Rows are points. The points of each table are mixes of a few directions, plus a little noise. How many directions does each table use, and how many do they share? Where both have some left over, give the other angles between the two spaces (their principal angles), to ten degrees, smallest first.

First (7 x 2):
[[ 0.0 -2.1]
 [ 0.1  7.8]
 [ 0.0 -1.0]
 [ 0.0  0.2]
 [-0.1 -3.8]
 [-0.1 -6.6]
 [ 0.1  5.5]]
Second:
[[ 4.4 -7.8]
 [ 0.1 -0.1]
 [-2.4  4.2]
 [-1.0  1.8]
 [-1.0  2.0]]
Directions: first 1, second 1, shared 0; angles 30

First, 6 rows:
[[-3.9 -0.9  2.7 -0.3]
 [ 4.3  0.9 -3.0  0.2]
 [-3.4 -0.8  2.5 -0.2]
 [-7.6 -1.6  5.3 -0.3]
 [ 2.5  0.6 -1.8  0.1]
 [ 8.1  1.7 -5.7  0.4]]
Second, 5 rows:
[[ 4.4  1.0 -3.1  0.3]
 [ 5.3  1.1 -3.7  0.3]
 [ 3.3  0.7 -2.3  0.2]
 [-6.6 -1.4  4.7 -0.3]
 [-6.4 -1.4  4.5 -0.3]]
Directions: first 1, second 1, shared 1

First:
[[ -1.3   3.4  -0.6   0.6   1.0  -1.1   1.1   1.6  -1.2]
 [  3.3  -8.9   1.4  -1.6  -2.6   2.6  -2.7  -4.1   3.2]
 [  4.0 -10.8   1.7  -1.9  -3.2   3.1  -3.3  -5.0   3.8]
 [ -1.1   3.1  -0.5   0.5   0.9  -0.9   0.9   1.4  -1.1]
 [  0.9  -2.4   0.3  -0.4  -0.7   0.7  -0.7  -1.1   0.8]
 [  0.4  -1.2   0.2  -0.2  -0.3   0.3  -0.3  -0.5   0.4]
 [  1.1  -3.0   0.5  -0.5  -0.8   0.9  -0.9  -1.4   1.1]
 [ -5.4  14.9  -2.3   2.7   4.3  -4.3   4.6   6.9  -5.3]
 [ -3.4   9.2  -1.4   1.6   2.6  -2.6   2.9   4.2  -3.2]
 [  1.6  -4.3   0.7  -0.8  -1.2   1.3  -1.3  -2.0   1.5]]
Second (7 x 9):
[[ -2.7   7.2  -1.2   1.3   2.1  -2.1   2.2   3.4  -2.6]
 [  4.6 -12.6   2.0  -2.3  -3.6   3.8  -3.8  -5.9   4.5]
 [ -1.0   2.7  -0.5   0.4   0.8  -0.9   0.8   1.2  -1.0]
 [  1.8  -5.0   0.8  -1.0  -1.5   1.4  -1.6  -2.3   1.8]
 [ -4.0  10.8  -1.7   1.9   3.1  -3.2   3.4   5.1  -3.9]
 [  1.9  -5.1   0.8  -0.9  -1.5   1.5  -1.6  -2.3   1.8]
 [ -0.8   2.0  -0.3   0.4   0.4  -0.6   0.6   0.9  -0.7]]
Directions: first 1, second 1, shared 1

First:
[[  0.7  -0.4  -0.8  -0.9  -0.3  -0.3   1.5   0.0  -2.1   0.8   0.1  -0.4]
 [  2.8  -2.3  -0.7  -0.4   0.8   0.4   3.3  -0.7  -0.3   1.1   2.0  -1.6]
 [  2.3  -2.5   2.8   3.3   3.2   2.4  -1.0  -1.3   9.9  -2.0   3.4  -1.2]
 [ -1.2   0.7   2.0   2.0   0.9   0.9  -3.4   0.0   5.2  -1.9   0.0   0.8]
 [  1.5  -1.4   1.0   1.2   1.5   1.0   0.2  -0.6   3.8  -0.6   1.7  -0.7]
 [ -3.4   3.6  -3.3  -4.0  -4.1  -3.1   0.7   1.7 -12.4   2.4  -4.6   1.7]
 [  1.6  -1.5   1.2   1.5   1.7   1.3  -0.1  -0.7   4.9  -0.9   2.0  -0.8]
 [ -8.5   7.8  -2.5  -3.7  -5.9  -4.0  -4.9   3.0 -13.1   0.8  -8.5   4.6]
 [  4.5  -3.9   0.4   0.9   2.4   1.5   3.6  -1.4   4.1   0.3   4.0  -2.5]]
Second, 8 rows:
[[ 0.6  2.4  0.0  4.0 -3.2  3.2 -0.1  2.5  4.0 -1.6  5.4 -3.1]
 [ 0.4 -0.5 -0.1 -0.5  0.5 -0.1  0.2  0.1 -0.3  0.2  0.1  0.2]
 [ 3.0 -1.8 -0.3 -0.9  1.6  0.4  1.2  1.8 -0.3  0.9  2.8  0.0]
 [-3.2  3.6  0.3  3.5 -3.9  1.6 -1.5 -0.7  2.7 -1.9  0.0 -1.8]
 [ 7.4 -2.3 -0.6  1.0  1.2  3.2  2.6  6.0  2.4  0.7 10.4 -2.4]
 [-3.4  2.2  0.3  1.2 -2.0 -0.2 -1.4 -2.0  0.5 -1.0 -2.9 -0.1]
 [-5.8  2.9  0.5  0.9 -2.4 -1.3 -2.2 -3.8 -0.3 -1.3 -6.2  0.6]
 [ 1.0 -6.5 -0.2 -9.3  8.1 -6.7  1.2 -4.0 -8.7  3.9 -9.4  6.6]]
Directions: first 2, second 2, shared 0; angles 40, 60
